Rows are points. The last column is the point's height on a tilted bowl or saddle (a function of degree 2), plus a little noise. Along how many of its main directions does it bend up, bend down or stay straight?

Points:
[[-18 -78 -18 -36]
 [ 54  72   2 -11]
 [-28  22 -66 -17]
 [ -3   0 -31  18]
 [ 83 -15 -23 -61]
 [-20 -34   1  12]
 [-49 -25 -39 -20]
 [-35 -76 -64 -88]
 [-92 -45  56 -74]
 [-58  25  21   4]
 [-54 -13 -88 -84]
 [-13  20  -1  33]
 [-56  10 -13   5]
 [ 31  -4  25  12]
 [ 48  15 -31  -5]]
Directions: 0 up, 3 down, 0 straight

Points (26 x 5):
[[  15   -1   74  -37    6]
 [ -19   31  -46   10   45]
 [  76  -42  -35  -16   53]
 [  18  -33  -18   14   11]
 [  55   38   -4   32   -3]
 [  69   11   74   46   -6]
 [  -7    2  -21   -8   16]
 [-109  -20  -57   37  105]
 [ 108  -44  -15   -4   95]
 [ -68   19  -79  -20   95]
 [  87    1   17   56   23]
 [  14  -85   49  -13    8]
 [ -47  -27  -19   21   21]
 [ -16   15   59   27    7]
 [ -14   -4    2   22   13]
 [ -31   25    2   43   29]
 [  81  -34    5  -53   47]
 [  52   17  -78  -18   55]
 [   3   -6   21   33    6]
 [ -12   68   16    4    8]
 [   2   43  -42  -13   33]
 [   7  -77  -89  -19  -10]
 [  30   36   13  -34   -2]
 [  55  114  -39   -9   -6]
 [  29  -68  -24   17   12]
 [ -51   53  -26  -15   73]]
Directions: 2 up, 1 down, 1 straight

Points:
[[ -64  -23  -12  -67   46]
 [ -45  -81    1   -8   48]
 [ -66  -61  -48   45   53]
 [  49   34  -44    8   40]
 [ -54   -4  -18   16   33]
 [ -17  -29   53   10   26]
 [ -42  -73    8   53   36]
 [  14   11   15  -34   25]
 [-116   29  -87   31   96]
 [  49  -41   30    3   23]
 [ -26   32  -24   24   29]
 [  57   18   12   53   18]
 [ -50  -70   78  -45   77]
 [   4  -17   39    1   20]
 [ -17   77   29   -7   43]
 [  42  -11   -1  -21   24]
 [  28  -15    3  -16   20]
 [ -30   53   -9   -7   36]
 [ -11   46   59  -93   58]
 [ -53   35   75  -17   57]
 [ -13  -17   15   62   12]
 [  78  -20   35   45   20]
 [  37   -7  -78  -54   47]
 [  56  -12  -52   -8   39]]
Directions: 3 up, 0 down, 1 straight

Points (23 x 5):
[[  10  -33  -11   22  -30]
 [ -19  -88   90   21   38]
 [   6   32   -4   42  -36]
 [   1    8  -36  -24  -12]
 [ -34    2    1   66  -79]
 [ -23  -16   50  -54    1]
 [ -10   20  -10  -43   -1]
 [ -15   11   74   71  -78]
 [  42   30   19   82  -63]
 [ -30   49  -75   77  -93]
 [ -56    4   42  -46   11]
 [ -30  -69   29  -30   10]
 [  16   77    2  -57   55]
 [ -41   40   72  -62   23]
 [  -5   37    6   -3   -2]
 [  18   31  -30  -54    4]
 [ -20  -26   52   75  -66]
 [ -52   39  -45   48  -69]
 [  -8   28   82  -17    6]
 [  -8 -103    5  -39   -9]
 [  54  -66   43   34  -29]
 [ -21   29   20  -45    8]
 [ -30  -54  -20  -16  -11]]
Directions: 1 up, 1 down, 2 straight

Points, 43 rows:
[[ -44   72  -45  -20  -18  -32  -54]
 [  14   94   42  -16   32   18  -30]
 [ -22  -70  -62  -36  -52   -7  -23]
 [  32  -20   16   58   20   -2  -19]
 [  15  -43   49  -42   48   -2  -29]
 [  22   74   12   20   25    1  -18]
 [  45  -78   27  -28  -10  -15  -56]
 [  18    7  -11  -29  -18  -31  -16]
 [  52   60  -12  -18   30    9  -22]
 [ -35  -37   17   95  -50  -32  -59]
 [ -22  -20  -35   63   11   55  -20]
 [  29  -27  -61  -16  -29  -98  -89]
 [  44    3   26  -49  -23    5  -19]
 [  -6   18    0   18   56   40  -13]
 [  35  -49   13   44  -19  -36  -39]
 [  44  -21  -15   34   14  -31  -27]
 [  18   54 -105   12  -19    9  -61]
 [  -1   38  -57  -30  -63  -92  -99]
 [ -24  -60  -66   97   30   48  -61]
 [  44   14   -4    1  -76   28  -10]
 [ -51  -29   20    3  -16  -22  -32]
 [ -17   42   70   45   32   41  -37]
 [   8   37  -85  -34  -19   25  -33]
 [ -42   44   11   34   37   11  -26]
 [ -18    1   33   72  -31   -3  -25]
 [  -2  -25   55   21  -29  -33  -37]
 [  -7  -22  -14   38  -32  -92  -71]
 [-111  -30  -49  -39   33   -7  -18]
 [ -55   26   42  -54   51   60  -59]
 [  -9  -51  -52  -67   43  -78  -40]
 [  13   57    6   38   18   22  -15]
 [  61  -23  -39   72  -56  -34  -58]
 [ -16  -45   15   33   36   83  -47]
 [  61    7   -1 -121   -9   14  -68]
 [  20  -13   21    8   36   69  -24]
 [  50  -49  -38  -70   20   39  -52]
 [  -6    0   38   46    4  -38  -26]
 [  32  -13  -61   12   25   26  -25]
 [ -44    3  -71   -2   15  -46  -19]
 [  34   -2  -22  -26    0   -8  -11]
 [ -42   25  -62  -28    9   43  -14]
 [ -30   22    4    4  -29   31  -11]
 [  23  -88  -76  -32  -21  -58  -79]]
Directions: 0 up, 4 down, 2 straight

Points, 49 rows:
[[  69  -14   46   71   16   45  -71]
 [ -22   20  -14  -53    7   -9   -6]
 [ -63   25  -36    9  -28    2   70]
 [   7    4  -39    4   26  -32  -25]
 [  37   -8   81  -29  -32  -15  -83]
 [ -12  -13   54   25   69  -13  -24]
 [  26  -15  -15  -61  -14   12  -17]
 [  14    8   -6   30    3  -35   -5]
 [ -22   20  -56   64   -3   58    7]
 [ -76  -13   -9   41  -65   73  104]
 [ -18  -39   45   -3   22  -40   -8]
 [  47    7  -29   55    2   -9  -12]
 [ -23   52  -41   39   -3  -10   33]
 [ -34  -11   -2    3    8  -35   -5]
 [ -37  -23   39   45  -95  -18   29]
 [  58   10    3   18   24  -15  -21]
 [  15  -18   38   -6    4   52  -19]
 [  42   30  -35   26    5   16  -20]
 [ -34    0  -17   -2  -16   14   34]
 [ -41   43   -7   -8   40  -11  -31]
 [  31  -11  -10   -4   31   35  -18]
 [  10   30  -39   74  -26   23   34]
 [   1   65  -28  -91    4   36   -9]
 [  -1   -9   33   -6  -51  -17  -15]
 [  44   33   -2  -21   -2  -12  -24]
 [  19  -38  -38   64   14  -27  -10]
 [ -18   38   45   87  -59   48    5]
 [  23  -12  -15   52   11   58  -37]
 [ -92   58  -95  -79   10   -4  -14]
 [ -39   10  -17   20   26  -16   -6]
 [ -59   28  -18  -57   73   67  -53]
 [  22  -97   -8  -42  -97  -18  -98]
 [  57   75  -15   35   82   28 -108]
 [  -6    6   59    7  -45   -1  -31]
 [  -8   41   14   -7   49   -9  -38]
 [  13   22  -25   40   20   19  -13]
 [   1  -17   12  -76   15  -40  -33]
 [  18   -7   58    2  -20  -28  -39]
 [ -28  -19   -5   81    0   44   14]
 [ -27    1  -35   16    3  -16   11]
 [  39  -71   10  -38   -2  -38  -15]
 [  54   10  -69  -88  -55   21  -79]
 [ -30  -15  -17   25 -121   58   81]
 [ -76    1   46   -2   34   -3  -30]
 [ -18   31  -15   62   -3    5   26]
 [ -34  -17    4  -67  -36   29   18]
 [ -44  -17   43  -25   28   18    2]
 [  -5   33    1  -20  -45  -90  -76]
 [  23   32  -16  -30  -60  -63  -49]]
Directions: 1 up, 3 down, 2 straight
